Every row gives one point. Two turns around zero, p and q, are shown by what they do to some points. Where does a point land after both, in the order given? Backwards means that the second turn is done in reverse. Each puzzle has new turns, and all numbers are rounded.

Turn p:
[ 33 -29  35] -> [53 11 15]
[-12  28  -7] -> [-27  12 -12]
[  1  -4 -32] -> [ -8 -27 -16]
[-22   5   4] -> [-18   4  13]
Turn q:
[13 31  8] -> [15 11 29]
[-12  25  10] -> [-9 18 22]
[-40 -12 -16] -> [-30  19 -27]
[27 -7 19] -> [ 13 -28  14]
[ 12 -37 -21] -> [ 11 -20 -38]
Where do these land?
p, then q: [-16 -33   7] -> [-12 -33  12]
q, then p: [ 13  21 -29] -> [  8  16 -34]
p, then q: [ -3  12 -23] -> [ -9  10 -22]
p, then q: [18  9 48] -> [27 13 42]
p, then q backwards: [17 -9 22] -> [ 17  19 -14]
p, then q backwards: [-28   0 -25] -> [-15 -20  28]

Turn p:
[ -2 -24  25  43] -> [-17 -49  17   9]
[ 20  24 -13 -12] -> [  7  24 -17  19]
[ -5 -30  28   2] -> [ 14 -29  24 -10]
[-9 26  0  0] -> [-15  21   6   8]
[ -4   4 -40 -34] -> [ 11  33 -31 -25]
Turn q:
[-43 -23  -8  34] -> [  1 -26 -28  46]
[ 2 36 20  4] -> [ 9  3 40  5]
[-19  -8   3  24] -> [  9 -15  -9  25]
[ 13   8 -24 -17] -> [-15  27  -3 -11]
[24  6 -4  2] -> [ 13  18   2 -12]
[ 16 -27 -24   0] -> [  2  14 -35 -11]
[  8   7  38 -48] -> [-18 -22  32 -45]
Where do these land?
q, then p: [ 15  -5  27 -38] -> [ 35  13  20 -25]
p, then q: [ -8   5 -31 -27] -> [-23  31  16  -4]
p, then q: [-23  21 -12  23] -> [-23 -16   8  28]
q, then p: [-11   1 -17  21] -> [-22  -8 -12  12]
q, then p backwards: [-22 -26 -22 -21] -> [ -4   4 -33  31]
p, then q backwards: [36 21 21 25] -> [-40  12  -6  32]
q, then p backwards: [ 13 -18  34  16] -> [ 14 -38   9 -13]

Turn p:
[  5 -21   3  -5   0 -18] -> [  4 -12   4   0  14 -21]
[  0 -12 -16   2  22   2] -> [ -4  -2 -21   5  20   2]
[-20   4 -24   2  -7  23] -> [-29  -6 -12   4  -9  22]
[  9  48  12 -21 -19  -9] -> [  5  30  11 -26 -40 -10]
[ 21 -42  15   3  -3  -4] -> [ 25 -35   5  10  15 -15]
[-12 -28  17  -1   4  -2] -> [  3 -20  17  -3  23   2]
[ -5  20 -24  32   7  -6] -> [-16  28 -11  31  -2   4]
[  2  31  16 -12  -4  14] -> [ 10  17   6 -20 -23  16]
Turn q:
[ -9  -1  -2 -20  21  15] -> [ -1   6  27 -15   6  10]
[-9 13  5 26 24  0] -> [-23   1  -2   4  31  -7]
[-20   7 -24 -14 -26  20] -> [-13  17  -7 -20 -31  21]
[-16   3  33  -7   4  -3] -> [-17 -20  23  10  -5  -9]
[ 22 -30  16 -17   6  -7] -> [ 35 -22  15   5   1   0]
[-13   9 -11   9  16 -26] -> [ -9   5  -6 -15  14 -29]
[ 39   8  12   4 -31   0] -> [ 20   6 -15  41 -18   4]
[  6  -9 -30  20 -13   2] -> [  7   8 -35 -11   3  11]
Where do these land?
q, then p: [  3 -27 -10 -24   5 -22] -> [ 23 -14  -6 -16  -7 -30]
p, then q: [ -1 -11  18  11  13   4] -> [ 7 -2  9 12 20  9]
q, then p backwards: [ -4  25 -14  21   8  23] -> [-26  14 -18  10  23   0]
q, then p: [  0  -4  21 -14   9  24] -> [ 19 -11  17   1   3  23]
p, then q backwards: [-28  42 -10  26 -12   5] -> [ -6  43   0 -12 -16  35]
q, then p backwards: [ 27 -15   5 -23  -2 -29] -> [ 39  -6  24   2  -8 -12]
p, then q: [  5 -10  -9   3 -21  -5] -> [  0 -19 -15  -4  -5  -7]

Turn p:
[ 11   1   8 -14  17  -6  -7  -3] -> [ 11   3   3 -22   9  -3   6  -5]
[-17 -11   0  -1 -14  -7  13 -11] -> [-17 -10  -6   9 -10 -17   1  -6]
[-14  -1  -2   7  -5  -1  28   5] -> [-16  -3   9  23   2 -11  10   1]
[ -3  -7   6  11 -10  -4  22   6] -> [ -7  -4  15  17 -10 -11   6   3]
[ -5  14   5  -5  10  -1 -27  10] -> [  6  16  -2 -13  14   9 -21  -4]
[ 10   8  -5  -7   6  -7 -33   0] -> [ 14  14 -14 -22   3   8 -15   5]
[  1   0  11  10 -22   5  23  -5] -> [ -3  -4   9  22 -21  -4  10 -11]
[ 13  -4 -11 -11   5  -3 -19  13] -> [  2   9  -2 -22   1  11  -4  17]
[ -5  10 -11   9 -11  -4  29  -9] -> [ -6   1  -8  28  -4 -11  19   0]
[  4 -10   2  16  14  10 -12  -8] -> [ 16 -20   0  -2   6   7 -10   3]
[  4   0  -3 -14   9  18 -17   1] -> [  0  -2  -5 -18   8  22  -3  -4]
Turn q:
[-12  -8  13  13  -5   1  -3 -16] -> [ -9   2   5   2  -6  -9  -1 -25]
[ -2 -21 -16 -10 -15   9   8  13] -> [  9 -17  -8  22  -9  17   5   3]
[ 12 -10  14  19   3 -20   7  -6] -> [ 11  -6  21  -6  11 -16   9 -14]
[-1 13 10 -5 15 11  7 12] -> [-17   3   7 -12   6  13   1  13]
[  2 -15 -12   2   1 -19 -16 -12] -> [ 18  -7  -8   6   5 -18 -15 -10]
[-17  16  16   4 -16 -21  -6  12] -> [ -5 -10  -1 -24 -24 -18   9   2]
[ 5 13 19 -4 10  6 -9 -2] -> [ -7  13   5 -21   3   7  -7  -2]
[  9   9 -17 -14  13  11  10   5] -> [-2  6 -8  7 16 13  0 22]
[  4  -5 -17  10 -19  16 -11  11] -> [ 12   5   4  20 -23   7  -6   8]
[  8  -2 -18 -17  -1   5  10 -13] -> [  7   7 -20  14  14   8   6   3]
[-8 11  7  2 13  2  2 -3] -> [-17   5   2  -8   6  -4  -3   2]
Where do these land?
p, then q: [ -9   1  11 -48   5  -6  -3   2] -> [-23   0 -41 -12  14  -1   5  -4]
q, then p backwards: [ -1  -3   6 -13  -4  -7  11 -27] -> [ -8  18  -1 -16   8   2   5 -20]
q, then p: [-11 -25   4  13   1  -5  -1  15] -> [  1 -22   8  -7 -18  -9 -13  -3]
p, then q: [-21  -7  -3   8  -5  -4   1  -9] -> [  3 -10   0   8  -5 -17 -12  -5]
p, then q: [ 8  5 -9  4 17 -6 -6 12] -> [  0  -1   9 -11   8  10  -6  17]
p, then q backwards: [  8  -6 -32   1  -3   0  -4  12] -> [  0  20 -14 -15   4   9   7  17]
q, then p backwards: [  7   4   9   7  -5  33 -13   0] -> [  5  13   9  -3 -21  11 -10  22]
q, then p backwards: [ 8  8 -6  7 -7  4 -1 14] -> [15 -3 -3  8 -5 -4  2 10]
q, then p backwards: [ 2 10  7  7  5 -1 17 -9] -> [ -2   5  -1 -14   7  -5  15   7]
q, then p: [ 10  11  11  14  -3  -7  -1 -10] -> [  6  15   0  -4   0 -12  10 -13]

Turn p:
[-15  11   4  -1   2   9   6  -6  -9] -> [-19  -3  -8  -5  -1  -4   6   0 -11]
[ 16  10   3   3 -11   6   5   4  -8] -> [ 13  -1  -1 -14  -2   5   4  -3 -14]
[-8 -2 -1 -6 -7  6  4 18 40] -> [  3   9  -6   0 -19   9  18  -3  35]
[  5  -4   6   7  -9 -12   2  -7 -15] -> [  8   1   5  -1  -3 -13 -12   0 -15]
[  6 -31  -2   5   9   8  -2  -6 -12] -> [  6 -29   2  12   6  -4 -15   6   2]
[  2  -8   5 -14  22 -13  -8   3 -16] -> [-7 -5 25  7 20 -5 -2 10 -1]
[ -4   6 -12   3 -12  -6  11   5 -16] -> [  2   8  -7  -6  -6  -2  -4  19 -15]
[ 12   0 -17  -4  -7   1   7   1  46] -> [ 19  15 -20  -6  -1  10   5  -8  38]
[  6   0   3  -1  -3   4 -42  -9   5] -> [ -7   2  15   6   1  23 -22 -25   3]
[-14   9   7   9  23  -6   0   7   5] -> [-12   7   2  21   6  -4  19  -2  -1]
[  3   7  -7   4  -8   3   6  -4 -19] -> [  1  -1  -7  -9   1   0  -6   8 -20]
[-11   2  10  -5   1  -3  12  -6   0] -> [-10   0  -1  -4  -2 -17   7   0   1]
Turn q:
[  4 -13   1 -25  12   6  11 -13   7] -> [ 23 -16 -11 -11   1   3  -7   8  14]
[ -9   4 -12 -48   2  13  19 -21   3] -> [ 22  -7 -18 -31 -21   7  -7   3  34]
[ 6 12 -2 15  7  4 10  0  2] -> [-6  0 -1  8 -2 -4 20  8  1]
[-3  1  8  3  1 -4 -5 28 -7] -> [ -5   5   4   6 -10   1  -8   6 -25]
[ -8   5   8  10  -8   4   7 -11  33] -> [-15 -14  -3  23  -1   7  -1   0  24]
[ -9 -11   4   8  -2   5  -5  -3 -16] -> [  4  -4   8  -4   2   5   5 -17 -12]
[ 11   0   0   3 -16   2   7   1   7] -> [  0   1   0  12  -4 -16  -3  -4   8]
[ -3  -8 -12  15   3 -17 -13  11 -15] -> [-15   7   2 -10  15  -6   0  -6 -25]
[  7   4  -3  14   1   3 -22  10  -4] -> [ -4  20   0  11  10   4   3  -4 -15]
[  3   5   8   4   1 -14  -9  -4 -12] -> [-2  7 19 -6  9  1  0  3 -5]
Where do these land?
q, then p: [ -6  25   5  -4   8  22  32  18 -10] -> [ 22   3  -7 -25 -34  -6  -2  18  -6]
q, then p: [-17  21   7  12   6   6  23   4   2] -> [  2  -8 -10  -7 -32 -13   4  12   4]
p, then q: [ -5   3   8 -16  13 -11 -12  -1 -14] -> [ -1 -10  16  -1  -5  21  -1   8 -10]
p, then q: [ -1 -12  -9 -16 -13 -11  -4 -10   1] -> [ -4  15  -1   6   5  13 -20   6   1]
p, then q: [ 14 -13  -6  -5   0  -5   9 -19   0] -> [  3   6  -8  -5  22   2 -11  13  -2]
q, then p backwards: [ 13   4   3  18 -21   1  -9  -3  16] -> [-13  -5   4   7  20 -18 -11  -7  12]
q, then p: [ -5   5  -5  13   3  18 -21   3  -8] -> [ -8  -5 -21 -10   9  -1   5  -3 -19]
p, then q backwards: [  3  -9  -5  -4   7 -23 -14   6 -12] -> [ 14   4  22   0  -4 -14 -13   3   2]
p, then q: [ 5  3 -3  1  5  4 -5  2 20] -> [  0  -3 -10   9   2   1  10   2  15]
q, then p: [ -3 -21  16 -11   2 -14  -4   0  -9] -> [ -1 -16  25   2   8   4  -9  -8   0]
q, then p: [  2  -6 -12  12 -10  12   5   1  15] -> [  3   9 -20  14   2  -6 -11   3   2]

Turn p:
[  3 -11  12  38 -26  24 -25  18  -2  -3   4   8] -> [ -2   7  22  21 -34  26 -12   8 -21   6   0  22]
[-24  29   6 -18  14  21 -15  17 -24  11   4  19] -> [ -2  11 -24 -43  -5  12 -23   2  -9  23  -3  13]
[  3  -4 -11 -18 -23  24  20  13  30 -18 -21  12] -> [ 12   0 -14  24  11  -2  23  16  18  13 -16  38]
[-19   3  20 -24   3  -8   7  14  -9 -18  10 -16] -> [-16 -16  -6 -23  21  22  11  -5  -3  -5 -16   1]
[  4  -1   7   2  12 -26  20   2  17 -17 -24 -12] -> [-18  -7  12   4  24 -26  24  10  -1 -11  -3  -1]
[-14  -9 -11  34  -5 -27  -2 -28  -8  19 -18  14] -> [ -8 -17   5  14 -23 -36 -30  10  -2 -19  12 -12]
[-26 -19  25  13  23   9 -18   1  22  29   2   5] -> [-14 -21  31  -7 -12  -5 -20  -8   5  43   5  -2]
[ 23  28   3  23 -21  16   4 -11  -1 -19  19  16] -> [  2  21 -26  30 -14  11  10  -2 -34   1   8   0]
[ 11   9 -22  -7  28   3  -4  -4  -7 -22  16   2] -> [  3  29 -10   0  30   9  -9   3  -1   0   7 -18]
[  3   9 -14  -5 -13 -33   3 -14  22 -17   4  -7] -> [-21   3 -14  21   4 -11  17   2  16 -18 -13 -20]
[-15  18   5 -17  13  16  -4  13 -21   6  13 -35] -> [ 11   5   2 -37  11  16  -4 -21 -13   3 -27  -6]
[ -4  -1   6 -16  -5   8  -9 -16 -21   4  -7  -3] -> [  4  -4  -9 -12   0   2 -13 -22   3 -11   5  13]
[ 30 -22 -13 -18   3 -12   4   9  22  11 -29   3] -> [ 11   8  18   3   4 -21  26  10  38  -5  16  12]
[ 23 -28 -13  11  -3 -15  19 -13 -19  35  25  -6] -> [ 38 -19  11   4 -16   1   0  -2   5 -18  25 -37]
Turn q:
[-10  12  25 -12  24   5  25   0 -16 -23   2   2] -> [ -3  13   9 -10  -7 -23  -4 -11  19 -25  24 -19]
[ -9   8  -9  -3 -22  -9 -19   1  23 -20  18  15] -> [  0   4  16  -2 -21   8 -26   6   7  28 -10  16]
[  1   5  21  10   8 -10  -1  31   9  15  -3  11] -> [ -2  19  28   9   7  17  12  11  -4 -11  -6 -14]
[  9 -11 -13  29  15  25  24  -7  -1  10 -20  -1] -> [-12 -14 -16  15   9 -13  26   9  -1 -31  -4  19]
[ -3  24  10  22   8 -14  15   1 -24  31  11 -19] -> [ 17   6 -11   9   3  32  29 -20  17 -19  10 -12]
[ 14 -23 -10  22 -21 -11  27 -15  20 -11 -17  10] -> [ -7 -26   7  30  -7 -28  20   9   9  16 -16  12]
[  6 -22  17 -20 -31  17  -4 -16  -7 -14  -1 -21] -> [  0 -39  -8  -8  17 -13 -26   3   6  14   7 -18]
[-16  10 -22 -10   7 -25  -9 -16 -25  -4 -19 -14] -> [ -1  23 -38  -5  -2  -8   6 -24   3  19  -3  -8]
[-24  23   4 -14  -1 -12  27  14  17   4  26 -21] -> [ 31  11   1 -12 -29  12   6  21  26  -2  14 -16]
[ 14 -20   0  -7   9   7 -27 -19  14  13  13  17] -> [  0 -12  17 -21  16   1   0  -5 -26  13   0  27]
[ 27  13 -23 -13  13  29   5   5  18 -11 -23  26] -> [-28  -5   2 -10 -28 -20  -3   9 -31 -24 -21  11]
[ -2   8  -9   3 -20  -8  -1  -4  -2  -4 -11  14] -> [-18  -2  -3  12 -13   3  -1  -4   2  16  -7   0]
[-20 -24  24  24 -23   3 -23   7  -5  29 -12 -21] -> [-5 -8 -6 11 52 31  4 17 14 14 -3 -9]
[ 14  17 -24  -9  18 -24 -26 -15  -3 -15  28 -19] -> [ 38  14 -11 -18 -13   1 -16 -35  -7  10 -15  16]
[ -2 -20   9 -23  17  25 -11  33 -17   1   7  22] -> [-11  16  13  -2  15  -2 -23  14 -36 -17  29  -7]
Where do these land?
q, then p backwards: [ -8  19  -8  -7   8 -17  10  21   8 -31 -10  -5] -> [  4  18 -34  13  -7  -7 -20  -2   9  18  -3  -4]
p, then q: [ 48 -18 -11  33  -1  40 -27 -19 -23  -5 -37  11] -> [-11  -4  48  11 -19  33 -23 -59  11  -7  -2  18]
p, then q: [ -8   5  19 -35 -12  18  17   2 -10  41   6 -16] -> [ -2 -42  -5 -12  -6 -27  16   1 -33  21   5  -5]
q, then p: [ -7  28  25 -10  11  -2  29   1  -6  24  24  -8] -> [ 15  -4 -11  23  18  28  33 -22  -6   6 -13  -3]
q, then p: [-19  12  15   5 -15 -13   9  24  13 -28   4 -20] -> [-16  22  24   9 -18  -6  28  -6   2  12 -21   4]
p, then q: [ 15  -4 -22  13   9  -8 -33  -9  14   6 -13  -3] -> [  2   6  17 -11  -7  23  -2  -8  31   7 -22  -5]
p, then q: [ 12   3  11 -11 -15 -33  10   9  -7 -23   2  -3] -> [  4   9  -9  10 -15 -28 -12  18  17 -11  17   2]
q, then p: [ 10 -25 -19  18  12   8 -15  11 -10  12 -16  22] -> [ -3  -2  -8 -16   8  -8 -31  23 -28  -4  13  -1]
p, then q: [-13   7 -34  12 -14 -13  -5   1  -2 -19  13   2] -> [ -6  17 -18  11   3   3 -19  11   8 -11 -31   0]
q, then p: [-4 10 33 -7 -8  2 -6 10 -5  7 17  4] -> [ -2   0  10  -1   6  20   5 -29  -7  18  -6   3]
q, then p backwards: [-31  13  24 -32   5   9   9 -20  -4  24   5  11] -> [ 17   0  25 -22  24 -26 -11  17 -12  16  12  20]
q, then p: [  1  -2  -2 -16   8  -1   4  10  12 -27  24  -7] -> [-17  17   2  -2 -19  13  20  -8   8 -12  12   0]
q, then p: [  7 -17 -15  14  -3  13   4 -21  23  22 -10  21] -> [  8 -33  -6  -9   4   0  -9  33   1   6  17  12]
q, then p: [ -3 -30 -17  23  14  -4  -8 -19  -4  -2 -10  -7] -> [ -2   4  -6  -2   8 -26 -11  26   2   5  25 -17]

Turn p:
[  3  -7   0   4 -11  13  -5  -2   5   6  -5   3  11   4] -> [ 0  3 -3 -3  4 17 -2 -4 11  6 -9  0  0 -6]
[ -8  -3   7  10  19   1   9   8  -8  -5   3  -5  13 -10] -> [ -1  -9  16 -17  10  -3   1  11   6  -9  11  -2   4   6]
[ -6  -5 -19   0   0   2  -1   1  -5  -1  13  -6 -10   4] -> [-10   3  -1   3  -3 -14  12   1   3  -5  -3  -1  -5 -15]
[  6  10   5   1 -17   3 -12   3  -4   6 -10   6  -3   8] -> [  3   5  -9  10  -3  11 -19   1  -3   3  -6   8   0  -7]
[ -4  -9  -9  -9   9 -13  15   5  -1 -13  -1   0   5  -2] -> [ -9  -1   6  -7 -15  -7  13   7   2   2   9  -5   6  12]
[ 10   2   8  14 -14  -4  -2  -1   0   7   3  25  -5   0] -> [ 9 11 -1 17  7 13 -3 -4 -1  9 12 16  6 -6]
[ -2   0 -18 -22  -5  -2  12 -14 -12   6   5 -10 -14 -12] -> [-10 -17 -20  10  -5 -17  14   1  -5   9   5 -16  -7  -6]
[16  7 10  1  0  8 -4 12  6 -5  4  0  5  2] -> [  4   5   1   2   0  10  -8  -4   6 -13   2   7 -12  10]
[ -5 -13  -5  -3  18 -20  -1   7  -3  -8  -1 -12   4 -20] -> [ -6 -15   5 -20  -8 -21   6  -5   4  -3  11   3  12  10]
[ -9 -26   3  -1  26  -2   9   9 -11  -6  -5  -7  -5   0] -> [ -8 -22  19  -8  -5  -7  17   9   1 -13  -4   3  14   6]
[-15  10 -12 -11  -8   4   3  -3   1  -6  -6  -4 -10  -9] -> [ -4  -3 -11  -8 -11  -4   3   3 -16   6   2  -9 -10 -11]
[-11   0 -11 -16  -2   0   5  -3   9   9   6  -2  -8  -8] -> [ -6  -7   0   1  -5  -8   9 -11  -7  12   1 -12 -11  -7]
[ 0  4  6  0 -6  0 -8 -7 -5 -4  2  2 10  8] -> [ -6  10  -5   1   7   5 -10   1   0  -2  -3  -3   6   3]
[  4   9   2   0   8   2 -10  -2   2   8  -4  12   5   9] -> [ -2   6   5   5   9   2 -10   3  -3   9  -9  10  -5   7]
[  2   5  19   4 -11  -3  -6  -2   8   2   7   1  -1   8] -> [  9  11   2  10   5   8 -11 -12  -4  -7  -1  -4   5   1]
[ 11   4   8  12   0  10  -7 -11  10  -7  -4   1  -1   6] -> [ 14  11  -7  -2  10  10   1  -1  -2  -6 -11   7  -1   5]
[ 8 13  5 14 -7  0  2  0  8  9 -7 -5  5 12] -> [ 20  11   1   5   1   3 -13   4   8   2  -8  -2  -3   0]
Turn q:
[ -3  -6   8  -7   0 -10 -20   6   5   4   7   7   8  -2] -> [ 10  12  -2   5  17  -6  -2   1  -1   0  13   3 -10  -4]
[-12  -4   4   5   8   1  -6   0  -8  20   9   2   4   5] -> [  4   6  -1   9  -9  -8   1 -11  -3  -1  21   2   1   4]
[-6 10 -1 16 -5  0  2 -3  8 -6 -5 -4  2 -1] -> [-11   0   0  -4 -10   3   1   5  -2  -7  -2  -8  -7 -12]
[ -6  -9  15  16  -4   5  26   0   4  -1   3   5 -12  -8] -> [ -5 -18   3 -11 -11   8  16  -7  -3  20   7  -9   2 -10]
[ 18  -3  18  15   1   2  20  12   3  -7 -13  -9   7   9] -> [-24  -9   3 -20   1   1 -13   9   5  17   6 -10   9  -1]
[ -7   7  -1  -1 -14   4  -3   5   1  -6  11 -10   3  17] -> [  3   7  14 -11  -2   0  -4  -3   6 -17   2   1   7 -11]
[  9  11   2 -11  -4  15   3 -18  14 -14  -4   8   1   8] -> [ -2 -13   4   5   7   4   5   9  26 -11 -13 -10   0  -2]
[ -8 -14  -5 -10   1   0  -7 -12  -6  13   9  -1  -3  -2] -> [19 -1  4 13 -5 -1  5 -1 -3 -1  9 13 -1  8]
[  6  -9   2   9  -6   4  -7   6   1   0 -11  -6  -5   3] -> [-7  3  5 -9  1 12 -3  6 -4  0  6 -2 -5 10]
[  8  -2  -4  -1  -1 -17  -8  -7  -1  -6  -4   3   2  -2] -> [-4  1 -1  4 11 -6  3 13 -7 -2 -5  9 -5  0]
[  4   9  13  -3   4  -5  -4   2  -1  -1 -10  -3 -12  -2] -> [-14  -3   4   7  10   7  -6  -8  -2   4  -3   2  -6   0]
[ 14  12 -13   1   7   9 -11  -7 -10 -14   5  -4  -2  -7] -> [  1   4   9   8   1  -8  -3   4  -6  -9 -23 -13   0  12]
[ -5  -3 -20 -13  -1   0   7   1  -5   7  -4 -10  14 -15] -> [ 16   9 -14   4 -15   3 -10   8  -2   5 -12  11   7   1]
[  7  18 -21  -3  10  -8   1   8   0  17   9   3  -1 -11] -> [  1  13 -14   2 -10 -19  -1 -15   0   2 -18   8  -9   7]
[-12  -6   2  -7  12  -3   2   5   9   1  -1   2  -5   8] -> [  5 -12 -11  -2   6   2  -5 -10   0  -5  10   3  -1  -2]
[ -6 -10   0  -7  -7   4   6   3 -14  -5   0  19  -1   1] -> [ 7  2 -4  1  8  7 18 -1 -2  3  3 -1 19  2]
Where do these land?
q, then p backwards: [-1 12 10  0 -1 -2  4 -8  8  2 -7  7  1  0] -> [  3  -7 -10  -5  -7   8   1   2  -9   8   8   1   1   1]
q, then p: [10  2 -9 18  6 -5  2 17  0  5  1 -5  7 -9] -> [ -9  -3  -8  10 -10 -14 -16   2  -7   7  -3  -6  -1  -7]
p, then q backwards: [ -7  12 -10   0  -1   2   0   5   3  13   7  -7  10   5] -> [10 11 10  4  1  2 -6  3 12  0  7 -6  9 -6]
q, then p: [ 11  -5   2  -6   2   6   3  -7  -1  14   3   5  -2 -12] -> [15  3  7 14  0  1  0 -1  7  8 -8  1  0 -4]
q, then p: [ -3   4  -6  -3 -14  -2  -2   1 -16  -6 -13  -5   8   6] -> [ -7   7   4 -14   2  12 -14  11  -1  -1   6   1  -8   1]
p, then q: [  6  -7  -5  -2  -8   8 -16  -4   4 -48   2  -5   4  10] -> [  2   2 -10   1   1  12   3   0  10 -27 -30  -6  26 -15]
p, then q: [  0   6  10  -2   0   6  10  -1  -5 -15   4  -1  -9   3] -> [ -1  -1   9 -10   1  -1  -3  -3  -9  -3  -8  -9  14   1]
p, then q: [  3 -24   6   5   3  -3 -10  -5   0 -11   6  -6   6 -34] -> [ 30 -20  -8   8   2 -15   4  14  12  -3  -2   5  11  -3]
q, then p: [ -5  -7  -6  -2   0  -4   5  -7   2 -10   6  14   3   2] -> [-1 -4  2 -2 -9 -2 10  5 12  0  9  0  0  9]
p, then q: [  4   8  -6  -5   0 -11   4  -4   4   8   2  -7 -10   4] -> [-13   2   5  -5  -4  -5   3   5  -8   1   0  12  -6   1]
q, then p: [ -4  10  -9  -1   2   9  -9  -2  -1   3   4  10 -30   5] -> [  9   6  -8   3   3   8  19  16 -13  -5 -11 -10  11   5]
q, then p: [-3 -8  0  7  2  2  8 -9  5 13 -5 -6  4  0] -> [ -3   6   1   9  -5   6   2 -11   6   0   4   0   0 -14]
p, then q backwards: [-5 -1  4 -6  5  1  4 29  6 11 -9  2 -3  4] -> [  1   0   5   4  -4   6   2 -15   4   5   6 -26 -11  -1]
p, then q: [ -3  -4  11   3 -11  -3  -4   3  -4  12   5   4   6  12] -> [ -3   6   2   8  -5   0  -7   7   0  -1   7 -16 -12  -4]
p, then q: [-2  3 10 -5 15 -5  3 -7 -6  8 -6  1  6  4] -> [ -6   1  -2  -2   5  -3 -12   0  -3  -2  18   2   4   6]
